Each row is a point. Examples show where two turns around zero, p and q, send a point. Where does a point land after both, in the order given? Backwards means that the second turn is done in reverse. Each puzzle has new turns, and all numbers are rounded.
In the rows, zero is written as 128.

Turn p:
[122  69] -> [102  75]
[131 104] -> [123 104]
[144 168] -> [157 160]
[114 172] -> [130 174]
Turn q:
[109 139] -> [137 108]
[187 138] -> [ 74 153]
[ 88 107] -> [173 123]
Where do these land?
q, then p: [147  95] -> [144 163]
q, then p backwards: [129 147] -> [122 110]
p, then q backwards: [ 64 139] -> [193 133]
q, then p backwards: [173 131] -> [ 84 136]

Turn p:
[108 143 174] -> [126  93  89]
[122 106  97] -> [108 156 146]
[139 125 181] -> [153 116  81]
[143 139  60] -> [125 146 196]
Turn q:
[121 150 152] -> [148 154 133]
[142 163  80] -> [162  80 142]
[159  97 176] -> [ 84 166 156]
[ 89 111  72] -> [130  82  75]
[130 119 159] -> [115 157 133]
Where do these land?
q, then p: [207 114 116] -> [107 121  50]
p, then q: [ 95 138 140] -> [114 120  95]
q, then p: [191 142 117] -> [136 128  63]
q, then p: [ 80 115 110] -> [115 153 173]
q, then p backwards: [101 117 158] -> [130  87 135]
p, then q: [ 94 142 127] -> [115 134  94]

Turn p:
[155 105  99] -> [ 95 157 116]
[119 158 179] -> [147  79 157]
[ 91 119 172] -> [169 121 169]
[155 115 139] -> [101 129 145]
[ 98 148 129] -> [160 115 117]
[150 124  49] -> [ 95 166  63]
Turn q:
[ 84 163 116] -> [140  93 172]
[139  93 110] -> [148 133  93]
[ 91 116 135] -> [160 135 150]
[198 139 151] -> [ 65 151  96]
Where do these land?
q, then p: [114  95 115] -> [ 92 125 115]
p, then q: [175 136 149] -> [169 149 151]
p, then q backwards: [ 77 135  76] -> [136  56 115]
q, then p: [146 145 172] -> [170 100 126]

Turn p:
[115 109 141 141] -> [148 108 136 130]
[192  57 123 136] -> [100  55  97  81]
[143 179 139 142] -> [134 162  91 151]
[125 109  74  54] -> [ 67 147 179  83]
[102 156 156 138] -> [165 152 128 148]
[ 90 133 153 130] -> [166 138 149 138]
[129 152 110 156] -> [117 132 115 165]
Turn q:
[139  93 109 160] -> [156 111 165 111]
[162 104 167 110] -> [ 86 138 143  89]
[126 143  76 146] -> [183 133 121 139]
[ 90  72 139 133] -> [115  63 146 122]
[122 172 184 109] -> [ 70 159 111 159]
[130 182  94 110] -> [156 163  83 147]
Where do these land?
q, then p: [123 116  98 154] -> [128 112  97 105]
p, then q backwards: [123 180 109 178] -> [ 89 190 137 135]
p, then q backwards: [154 122 134 101] -> [151 115 130 100]
p, then q: [111 107 160  41] -> [ 64 164  69 108]
q, then p: [129 115 140 167] -> [166 121 112 119]
